Each row of a before or after table is a point. One or more steps were done to the points. Then noise was added and the rows were shuffled. The steps act on columns, c1 being the first. Name the steps. A step turns or swaps two columns, mirrors them in a line or flattens them onto one, adds a multiple of one to another, or multiplies or shifts one. Angles are multiples of 10 degrees, from the lower column toward the higher: turns from -170 to 170, lines from 10 to 170 but not 90. Use the fewest steps. Two steps may share a column if one is a turn and the other turns, adds or multiplies; they go together, in the order done. Otherwise the lowest column goes first.

Before, 9 rows:
[[ 0.29  0.77  0.18]
 [ 0.22  0.51  0.29]
 [-0.47 -0.06 -0.48]
 [ 0.13  0.40  0.17]
 [-0.30  0.01 -0.35]
 [ 0.34  0.31 -0.30]
 [-0.10 -0.24 -0.42]
 [-0.33  0.11 -0.54]
 [-0.35  0.13 -0.33]]
After, 9 rows:
[[ 0.30  0.01 -0.35]
 [ 0.72  0.40  0.18]
 [ 0.88  0.78  0.18]
 [ 0.81  0.51  0.29]
 [ 0.94  0.31 -0.29]
 [ 0.14 -0.05 -0.47]
 [ 0.25  0.14 -0.31]
 [ 0.28  0.13 -0.54]
 [ 0.51 -0.26 -0.43]]
Steps: shift c1 by 0.60

Before (11 x 8):
[[ 0.05 -0.24  0.31 -0.58  0.03 -0.03 -0.44  0.01]
 [-0.43 -0.43  0.06  0.40 -0.23  0.22 -0.01 -0.64]
 [-0.20 -0.44  0.47  0.38 -0.45  0.38 -0.51 -0.08]
 [-0.21  0.08 -0.23 -0.21 -0.35 -0.53  0.06 -0.12]
 [ 0.07 -0.63 -0.99  0.07 -0.35 -0.24 -0.51  0.09]
 [-0.15 -0.69  0.00 -0.62 -0.13 -0.18  0.14 -0.05]
 [ 0.10  0.37 -0.58 -0.31 -0.40  0.40 -0.28  0.17]
 [ 0.11  0.77  0.08 -0.05  0.28  0.06  0.18  0.02]
 [-0.13 -0.11 -0.22  0.12 -0.02 -0.26 -0.68 -0.57]
 [ 0.41  0.06 -0.34  0.28 -0.47 -0.12  0.31 -0.01]
 [ 0.15 -0.28 -0.75 -0.54 -0.29  0.34  0.14 -0.45]]
After:
[[ 0.39 -0.31 -0.32  0.01  0.21 -0.02  0.08 -0.41]
 [-0.42 -0.04  0.06  0.12 -0.44  0.34 -0.38 -0.52]
 [-0.20 -0.28  0.00 -0.13  0.01 -0.37 -0.64 -0.10]
 [-0.13  0.63 -0.23 -0.05 -0.46 -0.25 -0.21 -0.30]
 [ 0.11  0.33 -0.55  0.10  0.36  0.32  0.30 -0.25]
 [ 0.11  0.41 -1.00 -0.04  0.29 -0.18 -0.74 -0.27]
 [ 0.19 -0.22 -0.76  0.06 -0.25  0.18 -0.24 -0.51]
 [ 0.07  0.40  0.38 -0.08  0.02 -0.21 -0.28  0.05]
 [ 0.14 -0.03  0.13  0.02 -0.14  0.02  0.81  0.29]
 [-0.24  0.40  0.47  0.14  0.16  0.41 -0.52 -0.41]
 [-0.24 -0.06 -0.18 -0.17  0.10 -0.58  0.10 -0.33]]
Steps: turn c2 and c7 by 80 degrees; flatten c4 and c6 onto the line at 70 degrees; mirror c5 and c8 in the line at 60 degrees

Before:
[[-0.22 -0.75  0.20 -0.17 -0.53 -0.50 -0.08 -0.31 -0.15 -0.08  0.27]
 [-0.58  0.39 -0.24  0.38  0.27  0.39 -0.56  0.48  0.03 -0.05 -0.07]
 [-0.20 -0.27 -0.48  0.14 -0.69  0.20 -0.18 -0.49 -0.09  0.42  0.23]
 [ 0.02 -0.01  0.50  0.13 -0.34 -0.02 -0.24 -0.31 -0.27  0.62 -0.11]
 [-0.05 -0.10  0.10 -0.23 -0.19  0.36 -0.24 -0.25  0.41 -0.05 -0.43]
 [ 0.28  0.01  0.41 -0.38  0.46 -0.55  0.36  0.07 -0.60 -0.48 -0.02]
 [-0.32  0.13 -0.29 -0.44 -0.34  0.37  0.56  0.73 -0.52 -0.06 -0.09]
 [ 0.10 -0.26 -0.35 -0.41  0.39 -0.15 -0.27  0.40 -0.37 -0.01 -0.11]]
After, 8 rows:
[[-0.20 -0.72 -0.04 -0.13 -0.29 -0.47  0.06 -0.46 -0.27 -0.07  0.25]
 [-0.20 -0.28  0.39  0.11 -0.45  0.16  0.06 -0.71  0.31  0.41  0.21]
 [ 0.10 -0.28  0.62 -0.41  0.38 -0.09  0.08  0.40  0.02  0.02 -0.11]
 [ 0.02  0.00  0.00  0.15 -0.26 -0.02  0.19 -0.38 -0.59  0.63 -0.11]
 [-0.32  0.15  0.38 -0.44  0.71  0.34 -0.70 -0.32 -0.09 -0.08 -0.08]
 [-0.02 -0.08 -0.28 -0.24 -0.24  0.35  0.35 -0.20  0.16 -0.04 -0.46]
 [-0.61  0.38  0.34  0.35  0.50  0.36  0.47  0.29  0.16 -0.03 -0.07]
 [ 0.25  0.02  0.06 -0.41  0.12 -0.58 -0.41  0.47 -0.70 -0.47 -0.08]]
Steps: turn c3 and c9 by -50 degrees; turn c3 and c7 by 160 degrees; swap c5 and c8

Before, 9 rows:
[[ 0.13  0.15  0.13 -0.17  0.25  0.00 -0.90  0.07  0.46  0.05 -0.55  0.37
   0.20 -0.01 -0.17  0.46  0.00  0.59]
 [ 0.13  0.49 -0.13  0.06 -0.01  0.24  0.23  0.02 -0.19  0.36 -0.16  0.35
   0.18 -0.53 -0.14 -0.42 -0.37 -0.24]
 [ 0.19  0.03  0.07 -0.23 -0.50 -0.48 -0.03  0.67  0.30 -0.40  0.56  0.36
  -0.16 -0.08 -0.20  0.12 -0.10 -0.13]
 [ 0.05 -0.05  0.10 -0.22  0.21 -0.15  0.20  0.15 -0.12  0.33 -0.65  0.35
  -0.05 -0.78  1.28  0.46 -0.37  0.08]
 [-0.06  0.00  0.02 -0.22 -0.03  0.27 -0.19  0.22  0.13 -0.20  0.82 -0.14
  -0.29 -0.13  0.00  0.10 -0.16  0.49]
 [-0.03  0.11  0.07  0.04 -0.02 -0.38 -0.35  0.02 -0.32  0.30 -0.59 -0.39
  -0.27 -0.02  0.01 -0.04 -0.29 -0.08]
 [ 0.00  0.36 -0.69 -0.10  0.13 -0.95  0.24  0.13 -0.30  0.16 -0.65 -0.02
  -0.23  0.03 -0.24 -0.41  0.69 -0.24]
 [ 0.08  0.02 -0.28  0.00 -0.05  0.17 -0.02  0.17 -0.22  0.55 -0.50  0.11
   0.22  0.04 -0.36 -0.05 -0.37 -0.40]
 [-0.53  0.40 -0.17 -0.23  0.12  0.21 -0.02 -0.02 -0.38 -0.36 -0.32  0.12
   0.73  0.00 -0.10  0.07  0.22 -0.14]]
After, 9 rows:
[[ 0.12  0.47 -0.09  0.08 -0.05  0.24  0.21  0.04 -0.16  1.00 -0.15  0.34
   0.17 -0.52 -0.17  0.44  0.37 -0.25]
 [ 0.16  0.14  0.09 -0.14  0.38 -0.01 -0.88  0.06 -0.31 -0.65 -0.55  0.36
   0.20 -0.03 -0.18 -0.49 -0.39  0.58]
 [ 0.05 -0.06  0.14 -0.21  0.28 -0.13  0.24  0.17 -0.20 -0.35 -0.63  0.32
  -0.07 -0.76  1.28 -0.45  0.34  0.06]
 [-0.08  0.00  0.01 -0.23 -0.05  0.24 -0.18  0.20 -0.21 -0.33  0.81 -0.17
  -0.27 -0.16  0.00 -0.07 -0.01  0.50]
 [-0.02  0.36  0.38 -0.09  0.20 -0.94  0.24  0.14  0.71  1.21 -0.65  0.01
  -0.20  0.02 -0.24  0.69 -0.21 -0.23]
 [-0.52  0.37  0.16 -0.24  0.14  0.20  0.01 -0.01  0.39 -0.33 -0.31  0.12
   0.74  0.00 -0.11  0.01  0.12 -0.15]
 [-0.04  0.09 -0.05  0.07 -0.05 -0.36 -0.37  0.03 -0.02  0.29 -0.59 -0.37
  -0.31 -0.02  0.00  0.00  0.44 -0.04]
 [ 0.10  0.03  0.22  0.00 -0.06  0.16 -0.01  0.19 -0.17  0.84 -0.50  0.14
   0.22  0.05 -0.39  0.17  0.40 -0.42]
 [ 0.18  0.02 -0.01 -0.23 -0.65 -0.45 -0.07  0.67 -0.28 -0.62  0.59  0.31
  -0.16 -0.12 -0.20 -0.13 -0.20 -0.08]]
Steps: turn c3 and c16 by -150 degrees; add 1.5 times c16 to c10; multiply c5 by 1.3; turn c9 and c17 by -130 degrees

Before, 8 rows:
[[ 0.13  0.39 -0.35  0.35 -0.26  0.19  0.28  0.15  0.02  0.74  0.13  0.01
  -0.45 -0.11 -0.07 -0.01  0.12  0.14  0.48  0.03  0.36 -0.24 -0.16  0.25
  -0.23  0.28  0.46 -0.35 -0.25  0.20  0.00 -0.24]
 [ 0.03 -0.04  0.01 -0.49 -0.48  0.40 -0.15  0.39 -0.18 -0.43 -0.07  0.34
   0.37 -0.39  0.14  1.02 -0.21  0.23 -0.30  0.11 -0.43  0.06 -0.09 -0.04
   0.47 -0.28 -0.13  0.06  0.84  0.04 -0.14  0.41]
 [-0.06  0.30 -0.67  0.78 -0.20 -0.05  0.10 -0.13  0.33  0.52  0.56  0.59
   0.06  0.07 -0.37 -0.23  0.30  0.16  0.27 -0.07  0.77 -0.32 -0.26  0.27
   0.01 -0.05 -0.08 -0.02 -0.24 -0.01 -0.24 -0.32]
 [ 0.00  0.26 -0.32 -0.01 -0.37  0.60 -0.04 -0.02 -0.12  0.22  0.06 -0.31
  -0.03 -0.12 -0.03  0.02  0.05 -0.26  0.02  0.19  0.60 -0.30 -0.25  0.24
  -0.18 -0.35  0.06 -0.10  0.38  0.53  0.26  0.20]
 [ 0.00 -0.14  0.08 -0.67 -0.13  0.01 -0.17  0.41 -0.43 -0.40 -0.20 -0.21
   0.46 -0.35  0.06  0.37 -0.48  0.22 -0.37  0.09 -0.25  0.38 -0.40 -0.24
   0.46 -0.99  0.00 -0.39  0.61 -0.24  0.22  0.67]
 [-0.22  0.07 -0.40  0.01  0.23  0.21  0.08 -0.07  0.00  0.32  0.83 -0.09
  -0.18 -0.03 -0.09 -0.11  0.19  0.02  0.37  0.27  0.32 -0.54 -0.53 -0.02
  -0.11  0.33 -0.09  0.18 -0.24  0.38 -0.18 -0.09]
 [-0.35  0.18 -0.11  0.31 -0.03  0.43  0.05  0.28 -0.02  0.02  0.06 -0.21
  -0.06 -0.52 -0.18  0.27 -0.30 -0.37 -0.44  0.09  0.18  0.03  0.28 -0.39
   0.12 -0.38  0.16 -0.33  0.25 -0.18 -0.13  0.17]
 [-0.41 -0.56  0.29 -0.47 -0.06 -0.35 -0.67  0.25 -0.81 -0.01 -0.72  0.73
   0.73  0.50  0.57  0.90 -0.17  0.80 -0.63 -0.62 -0.11  0.28  0.15  0.10
   0.25 -0.81 -0.09  0.44 -0.11  0.00 -0.55  0.33]]
After, 8 rows:
[[-0.35  0.20 -0.10 -0.26 -0.06  0.24  0.06  0.24 -0.03  0.06  0.18 -0.23
  -0.09 -0.52 -0.20  0.27 -0.40 -0.34 -0.43  0.10 -0.12  0.06  0.27 -0.40
   0.15 -0.38  0.13 -0.33  0.42 -0.16  0.21  0.17]
 [-0.19  0.09 -0.40  0.04  0.22 -0.23  0.04 -0.07  0.02  0.31  0.03 -0.11
  -0.20 -0.03 -0.09 -0.06  0.24  0.03  0.36  0.26 -0.90 -0.58 -0.56 -0.01
  -0.10  0.36 -0.13  0.22  0.21  0.39  0.16 -0.09]
 [-0.01  0.26 -0.30 -0.09 -0.36  0.34 -0.03  0.00 -0.11  0.23  0.54 -0.30
  -0.03 -0.15 -0.06  0.00  0.02 -0.27  0.05  0.23 -0.25 -0.29 -0.23  0.24
  -0.18 -0.35  0.08 -0.08  0.60  0.54 -0.26  0.21]
 [-0.07  0.32 -0.66 -0.66 -0.19 -0.24  0.09 -0.13  0.34  0.50  0.54  0.59
   0.07  0.08 -0.38 -0.24  0.39  0.18  0.29 -0.08 -0.78 -0.28 -0.27  0.30
   0.04 -0.06 -0.06 -0.01 -0.07 -0.03  0.52 -0.30]
 [-0.02 -0.13  0.07  0.56 -0.11  0.58 -0.16  0.39 -0.42 -0.40 -0.18 -0.21
   0.48 -0.33  0.05  0.36 -0.61  0.25 -0.37  0.07  0.27  0.40 -0.40 -0.21
   0.47 -0.98  0.01 -0.38  0.00 -0.26 -0.43  0.69]
 [ 0.10  0.39 -0.38 -0.33 -0.29 -0.23  0.28  0.11  0.04  0.74  0.31  0.01
  -0.46 -0.13 -0.06  0.00  0.19  0.14  0.48  0.05 -0.30 -0.28 -0.12  0.24
  -0.22  0.26  0.45 -0.36  0.20  0.23  0.12 -0.28]
 [ 0.01 -0.11  0.04  0.48 -0.52  0.86 -0.15  0.36 -0.18 -0.41 -0.39  0.31
   0.38 -0.36  0.14  1.01 -0.26  0.24 -0.33  0.08  0.25  0.08 -0.10 -0.03
   0.51 -0.28 -0.12  0.05  0.45  0.02 -0.04  0.45]
 [-0.43 -0.55  0.29  0.66 -0.08 -0.14 -0.64  0.26 -0.83  0.02  0.16  0.73
   0.73  0.50  0.56  0.90 -0.21  0.80 -0.63 -0.62  0.70  0.28  0.14  0.09
   0.26 -0.83 -0.08  0.47 -0.34  0.03  0.36  0.35]]
Steps: turn c4 and c31 by 160 degrees; swap c6 and c29; turn c11 and c21 by -110 degrees; multiply c17 by 1.3
